Rows are points. To make a cloud, some directions were put in groups of two or more. Within a group, all points are equally far from the middle, so they leave a hole (a ring in 2 directions, a hollow ball in 3). The other directions are filled evenly. Then the cloud was stretched, turned, moved and blurred a little. How many holes are there, and how many directions does each take, smallest first?

Cloud:
[[ 31  -3  16]
 [-53   5 -26]
 [-33   2  10]
 [-41  -6 -23]
 [ 29  24   2]
 [-10  36 -37]
 [ 21 -19 -23]
 [-24  -1  10]
 [-13 -32 -26]
 [ 46   6  -1]
 [ 13  29 -20]
 [ 12 -31  10]
 [ 26  15   0]
 [-36  27 -25]
 [-17  -5 -43]
 [ -4 -20  29]
 [-53  20 -24]
 [ 25  18   7]
 [-60  19 -21]
 [ -2   9 -37]
 [-33 -15 -30]]
Holes: 0

Cloud (50 x 6):
[[ 36  -2 -13   9  19 -44]
 [ -8   2  20   4 -27 -22]
 [ 48  -3  -3  29 -13  12]
 [ 22  -7  15  -8  49  -4]
 [ 23  27   6  -2  52  20]
 [ -6   6  21 -11   7 -33]
 [ 10  33  -5  -3  43  26]
 [ 53  25 -21   5  32  11]
 [ 28  28  -3  -2 -16 -28]
 [  8  44  15  36  18   2]
 [ 42  17  -9  38  28 -16]
 [ 36  19 -29  23  27  18]
 [-12  36   1  33 -17  -6]
 [  5 -12  22  20  15  15]
 [ -8  -2  17 -18  18 -28]
 [ 17   1  15  14  24 -50]
 [ 34  37 -28   3  12  11]
 [ -8   8 -12 -19 -19  39]
 [ 11  27 -32  17 -16  32]
 [ 46 -14 -14 -10  21  13]
 [ 43  -1  22  26   7 -21]
 [ 53  10  12  30 -12   6]
 [ 24  17   0  51  22 -13]
 [  9  32  17   2  -2 -30]
 [-14  25   7  11   9 -39]
 [ 14  36  26   1   2 -12]
 [ 47  -3  10  30  -8  -4]
 [ 16  25 -31  15   8  40]
 [ -2 -21  15   5  16   8]
 [-42  15   2   7  -9  15]
 [ 18  -8 -35  24  20  10]
 [-45  10   3   8  -7   6]
 [  6  37  13  48   6  11]
 [ 21  21  33  26  -8  23]
 [ 31   9  -9  38  28 -28]
 [-44  -8 -13  -3   4   8]
 [ -7  -8 -26 -19  44 -16]
 [ 21  -2 -18  -3  60   2]
 [ 42  38  22  16  -3  -7]
 [ 24   1 -19  24  23 -39]
 [ -9   9  13 -27  12 -13]
 [ 15   3 -24  17  18  45]
 [  3  46  17  20  18  -7]
 [-16  26  -7  30 -27 -12]
 [ 47 -15 -16  -4  11 -19]
 [  0  10 -26 -11 -28  39]
 [ 32  28 -15  44   5  12]
 [ -4  20  16  40  21  26]
 [ -8   6  14   2  28 -45]
 [ 10  36   8  -2  41  18]]
Holes: 3 (2, 2, 2)

Cloud (80 x 8):
[[ 29  24   5 -22  14 -41  -4 -14]
 [ 34 -10 -14  11   0 -14 -16  26]
 [ -9 -16  34  -9   7  11  14  24]
 [  3 -11  -7  29  -3  19  35   7]
 [  7  -6  21  35 -14   4  30 -11]
 [ -2   9  30  12   5  -2   3  20]
 [  8  -8  22  10   1 -38 -17 -40]
 [-27   3 -23   7 -17  -6   4  -9]
 [ -4 -36   5 -11  20  -5   6  18]
 [-12  -5  -8 -22 -14 -40   9 -15]
 [ 22 -12  -4 -16  15 -10  27 -30]
 [-33 -30  14  10 -20   1  -3  -1]
 [-10 -16 -33 -12 -12 -19   5  11]
 [ 39  19  16 -11 -15 -16   3   9]
 [ -6  -3  12 -23   6 -39 -37 -18]
 [ -9   3   1  24   4  26  22  16]
 [-38   3  25  27 -25   7   2   8]
 [ -2   9  47   4 -17   9 -15 -28]
 [ 31   4  19   1  -5  13  19 -45]
 [-10   8 -35   6   8 -30 -18 -10]
 [-22  -5  21  23   3 -15  21 -13]
 [-13   8  -8 -12  -9 -53   1  16]
 [ -5  -8 -25  12  -5  22  27   4]
 [  9 -14   3 -15 -60 -12   4  22]
 [ 27  -3  31   0  18  -2  -8 -19]
 [ 39 -12 -28  15  12 -27   9   1]
 [ 10 -18   0  -4 -18  -1 -18 -33]
 [-10  -7  -1  20  39   3  -4  -6]
 [-20  19   9  17 -22 -13  -2   8]
 [ -5  18  20 -13  -7  24  25 -13]
 [ -5  -9  32  31 -23   7  26  -9]
 [ 32 -11 -17 -24  10 -33  26   1]
 [-18  21  -1   8 -25  -6  -5  -8]
 [ 21  10 -15 -24  25 -31   1  19]
 [ -4 -13  33  23 -18  -4  19 -13]
 [ 17  -4 -10 -24 -12  -5 -28   8]
 [ 24  -3 -40  12   4 -24 -12 -38]
 [ 12 -26 -40   2  -7 -45  -1  15]
 [ 40   7  -4  -6  15 -28  16 -47]
 [ 16   3  19  35  10 -33   0 -37]
 [ 11 -25   0 -10  -8  30  19 -16]
 [-21 -28   9   6 -19   1  -1 -30]
 [ 12  17  -2  24 -26 -25 -10 -18]
 [-11 -27  -6 -27 -27   1   1   6]
 [ 25 -22   8  15   6 -13  15  11]
 [ -5 -18  26  -3   6 -34  14   3]
 [-29   3  14 -12  12 -29 -10 -35]
 [ 25  -8   8  33  29 -12   6 -39]
 [ 29  -2   2 -24  -8  17 -14  11]
 [-13 -24 -19  -3  -2   8   8 -34]
 [-19 -10  -9  -1 -10 -58  -2  27]
 [-22 -23  40 -10 -28 -11   5  19]
 [ 14   6   4  41  -1 -41   3 -33]
 [ 11   2  11  13   4  14  -4  34]
 [-23 -31  -7   9 -17 -13  -5  35]
 [-27  -1  11  -3 -18  -1  18 -41]
 [  7 -12  -6   1   7 -29 -28 -51]
 [-22  15  -6   1 -23  -6  -6  -7]
 [ 10 -10 -17  36 -12 -19 -19  -9]
 [ -3  -9  27 -28 -37  -7  18  -1]
 [ 42  12  10 -19   6 -25   2 -23]
 [ 10 -23  -2   7  13 -28 -40   6]
 [ 27  -7  16  -4 -13  27  28 -30]
 [  0 -20  34  -5  -2  -1  22  -2]
 [  8 -25 -12 -19 -31  -6  -2  -3]
 [ 26  22  11  32 -23  -4  16 -23]
 [ 15  -9   3 -17  37  -8 -22 -15]
 [ 18  -1   1 -18 -29 -25 -24  -9]
 [ -4  17  40  35   1  19   2 -19]
 [ 26 -19 -36  -5 -12 -37  -8   3]
 [ -3  -4  11  26 -47  -7  19   4]
 [-19  -6   5 -19   2 -13 -30 -15]
 [-15 -32 -14 -11  30  -8   1 -17]
 [ 36 -18  16  -7  27 -26  -5 -17]
 [  5 -45  -6  -6  11 -17  -7   6]
 [-21   6 -28  13  -2 -23 -10  -3]
 [-16  -2  46 -16   0  -3   0  11]
 [ 16   1 -15  -3  13 -13  38 -33]
 [-14 -28  -1   0  -5 -22  -5 -36]
 [ 28 -29   1   6  22 -16 -14  -4]]
Holes: 3 (2, 2, 2)
